Rows are points. Examples show where two turns around zero, p and q, send a point. Where does a point land after both, in the order given? Backwards means that the second turn is done in reverse. Each puzzle has new turns, and all numbers are rounded.
In the rows, 128 means zero.

Turn p:
[101,120,116] -> [103,120,112]
[157,153,174] -> [152,141,181]
[113,91,110] -> [120,97,98]
[140,147,112] -> [136,153,120]
Turn q:
[122,123,158] -> [120,120,157]
[177,162,88] -> [158,184,94]
[122,151,127] -> [111,144,124]
[138,93,147] -> [151,103,151]
[101,97,118] -> [124,88,116]
[109,142,131] -> [104,130,127]
Where do these land?
q, then p: [121,145,128] -> [112,136,128]
q, then p: [142,119,149] -> [140,122,151]
q, then p: [86,113,153] -> [103,83,132]
q, then p backwards: [164,135,82] -> [164,133,82]

Turn p:
[116,131,196,130,126,143] -> [123,140,187,135,116,162]
[96,164,139,152,135,124] -> [111,172,143,142,150,125]
[115,149,147,107,145,144] -> [108,133,144,113,147,154]
[150,90,99,115,104,158] -> [143,100,86,123,92,146]
[138,122,79,126,106,71] -> [131,119,98,117,118,57]
[123,101,134,126,154,152] -> [124,102,127,150,135,157]
[157,139,102,140,127,104] -> [156,130,112,118,140,95]
Turn q:
[119,148,109,120,133,128] -> [121,153,125,125,142,136]
[134,161,169,124,169,114] -> [159,137,180,115,151,113]
[135,97,98,123,125,78] -> [134,128,77,118,134,87]
[122,101,140,132,101,137] -> [109,102,123,136,103,125]
[115,189,115,96,104,108] -> [107,198,141,105,119,121]
[155,103,110,123,125,188] -> [127,95,109,119,119,189]
[82,100,138,135,126,93] -> [99,114,124,150,142,77]
[158,145,116,150,138,154] -> [160,135,126,138,125,166]
[133,109,157,149,130,152] -> [136,92,147,145,117,139]
Where do these land?
q, then p backwards: [158,170,137,94,106,126] -> [140,161,153,116,80,137]
p, then q: [160,127,133,64,105,149] -> [83,105,116,74,113,145]
q, then p: [148,108,110,147,130,137] -> [148,119,97,136,122,132]
p, then q backwards: [118,95,127,153,139,101] -> [108,112,147,166,125,114]
q, then p: [99,164,152,154,172,125] -> [155,136,180,148,165,137]
p, then q backwards: [83,132,105,140,144,120] -> [81,123,103,136,121,118]
q, then p: [130,100,132,144,99,139] -> [128,132,109,148,93,120]

Turn p:
[154,112,142,134,137,160,101,117] -> [131,161,105,129,127,164,132,116]
[96,167,118,168,127,93,141,105] -> [104,99,156,166,159,96,133,107]
[132,152,152,104,135,116,117,174] -> [118,140,120,119,105,105,78,142]
[96,140,124,99,165,169,175,113] -> [135,159,160,151,100,107,173,170]
[142,140,154,127,96,117,134,104] -> [124,133,163,110,135,138,117,97]
[142,124,126,94,126,103,96,149] -> [124,132,98,87,128,110,104,130]
[168,97,119,139,125,98,163,111] -> [176,113,145,113,171,144,127,132]
[126,124,93,170,104,165,128,106] -> [140,105,121,160,119,155,168,92]
[96,97,124,118,136,130,99,174] -> [100,107,86,117,107,134,120,166]
Turn q:
[157,159,164,109,133,190,136,132] -> [157,170,102,86,109,110,86,129]
[105,154,140,90,73,105,124,121] -> [106,119,132,88,82,129,174,122]
[127,131,164,129,157,156,169,147] -> [161,164,146,100,157,111,111,134]
[170,107,105,123,142,95,160,140] -> [131,102,123,145,165,87,134,95]
[115,93,118,146,121,99,93,143] -> [98,109,159,164,125,150,126,115]
[127,123,91,119,127,134,121,135] -> [114,97,116,126,135,131,115,135]
[154,132,106,139,152,102,127,136] -> [115,120,118,160,147,98,127,128]
[101,156,133,144,106,113,104,120] -> [114,132,138,138,91,138,151,155]
[114,140,101,177,137,126,130,149] -> [136,108,150,159,133,118,117,171]
[140,94,113,147,115,111,135,110] -> [144,102,129,157,135,140,141,104]
[99,119,173,86,144,176,108,76] -> [131,185,96,86,127,194,126,120]
Where do these land?
q, then p: [130,184,127,166,112,115,112,128] -> [133,73,138,130,117,131,86,115]
q, then p: [153,170,168,127,161,132,135,146] -> [116,125,131,128,141,71,92,104]
q, then p: [120,149,111,104,114,121,144,98] -> [162,110,135,115,116,115,146,148]
q, then p backwards: [83,82,108,129,101,95,129,131] -> [97,101,132,163,85,128,153,96]
q, then p: [124,130,106,137,113,137,156,135] -> [146,129,117,106,137,144,116,145]
p, then q: [141,67,88,105,161,101,106,142] -> [95,83,111,115,180,93,96,124]
p, then q: [99,166,163,164,127,156,119,137] -> [148,135,156,147,92,165,139,164]
q, then p: [109,97,125,121,141,163,129,108] -> [140,164,101,138,105,135,147,128]
p, then q: [135,101,125,86,121,158,118,136] -> [126,99,114,84,111,108,124,123]
q, then p: [185,133,158,143,129,101,132,120] -> [135,113,152,140,175,113,125,86]
